Every row gives one point. The points of each table are mixes of a few directions, plus a little noise. Count the directions of each table, and those that both share. Where both have some left over, give the other angles between the two spaces (their principal angles), to ten degrees, smallest first.
(in the rows, 128 means zero)

First, 4 rows:
[[ 39  84]
 [166 147]
 [147 137]
 [160 144]]
Second (4 x 2):
[[ 83 106]
 [ 98 113]
 [216 171]
 [115 122]]
Directions: first 1, second 1, shared 1

First (5 x 3):
[[136 129  36]
 [134 129  51]
 [125 128 165]
 [124 127 181]
 [121 127 206]]
Second (7 x 3):
[[131 129  94]
 [133 129  63]
 [121 128 207]
 [130 128 101]
 [135 130  42]
 [127 128 140]
 [118 126 249]]
Directions: first 1, second 1, shared 1

First:
[[176 111 158 175]
 [138 122 138 166]
 [ 44 150  58 104]
 [178 119 117  62]
 [139 119 140 193]
 [102 136 174 167]
 [119 139 111  29]]
Second, 7 rows:
[[141 124 113 115]
 [160 125  79  18]
 [ 99 134 167 189]
 [169 110  89 147]
 [149 112 118 206]
 [ 67 150 194 154]
 [111 140 135  68]]
Directions: first 3, second 2, shared 2

First (7 x 8):
[[130 138 187 154 201 150 103 131]
 [201 118 151 111 152  93 151 155]
 [112 141 138 127 109 125 155 133]
 [ 94 108   7  57  26  87  82 123]
 [118 140 153 129 140 127 131 135]
 [129 161 210 140 161 124 175 152]
 [111  90  50 178 107 191  97  66]]
Second (7 x 8):
[[113  57  24  83  99  69 138 128]
 [ 90  94 112 150 204 156  47 105]
 [129 151 182 157 166 157 121 127]
 [133 134 161 143 153 132 149 133]
 [153 172 154 122  76 130 159 139]
 [136 181  90  97  20 149  71 117]
 [141 108 172 145 178 103 210 147]]
Directions: first 4, second 3, shared 2; angles 70

First (8 x 9):
[[131 128 117 128 136 124 114 133 137]
 [139 127  88 125 154 111  81 145 161]
 [138 125  91 126 154 114  83 144 159]
 [104 131 210 133  72 161 230  93  58]
 [142 126  77 125 162 108  65 150 170]
 [100 132 228 133  62 166 249  86  45]
 [138 126  93 126 151 115  86 142 156]
 [130 127 118 127 134 124 116 132 137]]
Second:
[[185 125 134 143  93 160 111 124 145]
 [ 64 134  70  96  76  56 145 144 126]
 [137 113 163 169 178 163 120  96 144]
 [111 146 132  95 169 115 144 152  84]
 [174 103 138 180  80 165 100  93 188]
 [198 145 180 100 157 186 118 166  94]
 [ 29 116  96 106  79  60 138 141 160]
 [126 143 113 135 191 119 149 109  81]]
Directions: first 1, second 4, shared 0; angles 80

First, 9 rows:
[[ 84 125 143 102 108  71 146 144 167 190 128]
 [139 117 103 161 129 158 103 164  88  69 133]
 [141 119 105 159 129 160 101 162  92  73 136]
 [149 129 119 143 132 160 112 134 109  97 133]
 [177 149 149 109 170 152 170   7 136 129 103]
 [ 94 121 134 117 121  86 144 140 144 155 123]
 [ 77 128 154  88 109  56 159 128 182 213 125]
 [170 149 135 121 129 174 110 108 133 136 139]
 [122 115 110 152 125 136 112 165 101  90 132]]
Second:
[[134 119 109 164 127 114 106 191 110  88 134]
 [149 132 152 123 116 140 172  95 170 126 134]
 [150 149 105 129  98 139 116 128  80 121  63]
 [161 127 183 113 169 110 149 115 147 186 114]
 [ 82  99  98 138 148 171 108 113 119  72 196]
 [142 191  46 128  96 104  81  95  98 102  91]
 [ 89 105 145 114 131 135 143 124 160 141 173]
 [120 102 184 114 138 113 151 163 140 188 117]]
Directions: first 3, second 6, shared 2; angles 90

First, 10 rows:
[[120 173 125 168 104 127 110 130 164 137 143 136]
 [128 142 135 140 121 128 126 132 129 128 140 128]
 [128  99 113 105 143 130 131 119 129 133 102 125]
 [125 166 132 160 108 127 118 133 147 130 150 133]
 [111 136  71 145 123 134  99 103 206 160  78 136]
 [143  97 164  96 144 125 155 142  61 106 149 119]
 [129  93 112  98 145 132 131 119 125 132  99 124]
 [122 159 122 157 111 127 116 129 155 133 137 132]
 [155  40 176  43 175 125 180 142   7  91 139 109]
 [120 175 128 170 104 125 111 131 160 133 148 136]]
Second (11 x 12):
[[129 143 146 174 123 127 125 132 107 128 154 148]
 [144 142 143 167 107 134 147 123  44 132 145 177]
 [106  68 137 143 169 114 106 147 192 124  91  96]
 [120 140  96  68 133 133 122 109 180 133 127  98]
 [136 126 126 103 115 129 139 133 107 125 114 126]
 [141 132 168 187 101 124 144 157  49 120 133 167]
 [126  68 119 122 155 127 131 125 122 134  81 131]
 [138 175 131 126  96 132 138 124  95 127 159 144]
 [116  87 152 171 152 116 115 149 150 122 111 122]
 [128 184 101  49 105 130 125 118 184 125 146  86]
 [117 141  88  95 152 137 113  86 179 142 145 116]]
Directions: first 2, second 4, shared 1; angles 50

First, 9 rows:
[[128 132 130 133 129 125 134 133 133 113 136 131 126 128]
 [128 137 133 137 129 122 141 139 138  98 144 133 123 128]
 [130  92 106  93 122 151  79  86  88 249  63 106 147 127]
 [128 135 132 135 129 123 138 137 136 103 141 133 124 128]
 [128 135 132 135 129 123 138 136 136 105 141 132 124 128]
 [128 128 128 128 128 128 128 128 127 129 128 128 128 128]
 [127 134 132 134 129 124 136 135 135 108 139 132 125 128]
 [128 129 128 129 128 128 129 129 128 127 129 128 128 128]
 [128 130 129 130 128 127 131 130 130 121 132 129 127 128]]
Second, 11 rows:
[[127 148 139 147 132 116 154 151 150  63 162 139 119 129]
 [129 106 116 108 123 142 100 103 106 197  91 116 139 128]
 [129 135 133 135 130 123 136 136 136 105 141 132 125 128]
 [128 121 125 121 126 132 119 120 120 149 115 124 131 128]
 [128 125 127 125 128 129 125 126 126 135 124 127 130 127]
 [129 122 125 122 127 131 120 120 121 148 117 126 131 128]
 [128 136 133 137 130 122 140 138 137  99 144 133 124 129]
 [127 140 134 139 130 121 143 143 140  90 149 135 122 128]
 [127 143 136 142 131 118 146 145 145  79 155 137 121 129]
 [128 125 125 125 128 130 125 125 124 138 122 126 130 129]
 [129 104 114 106 125 143  98 102 104 202  87 114 139 128]]
Directions: first 1, second 1, shared 1

First (8 x 20):
[[161  94 203 120 125 143 140  77 139 164  56 115 147 166 171 169 195  89
  156  96]
 [104 148 163 128 118 163 121  77 117 133 141 140 149 115 142 156 145  87
  103 125]
 [200 124  85 105 162  53 121 189 151 155 102  74 121 128  70 165 122 176
  143 157]
 [123 149 133 137 131 131 129 138 129 124 150 141 125 128 129 113 105 133
  120 128]
 [122 101 134 111 113 142 121  84 118 137  95 108 144 122 130 169 180  93
  129 126]
 [ 82 180 159 134 119 174 118  80 113 122 179 157 148  99 135 145 118  89
   87 134]
 [104 108  75 136 118 123 132 160 120  96 142 138 105 124 124  75 103 154
  135 130]
 [129 123  69 152 138  94 144 220 137  94 157 150  85 144 121  32  56 201
  148 129]]
Second (8 x 20):
[[160 239 152 105 180  88  84 121 145 180 201  96 174  66  39 249 111 118
   59 194]
 [137 157 123 120 132 123 126 129 126 134 142 123 133 117 115 151 113 130
  114 137]
 [126  68 175 135 139 121 118 104 147 151  91 123 139 149 139 129 202 106
  150 118]
 [101 125  98 144 123 131 132 157 124 101 157 150 109 126 130  72  96 151
  128 127]
 [147 104 153 118 123 134 135 102 129 144  82 113 136 145 147 155 166 109
  144 114]
 [ 94  92 106 150 120 134 134 152 127  98 140 155 104 141 145  52 117 147
  143 115]
 [135 167  61 115  85 160 169 150  90  82 125 136  97 132 161 103  40 152
  132 107]
 [124  73 157 135 126 132 129 111 136 136  91 129 129 150 149 112 179 114
  153 110]]
Directions: first 4, second 3, shared 2; angles 90
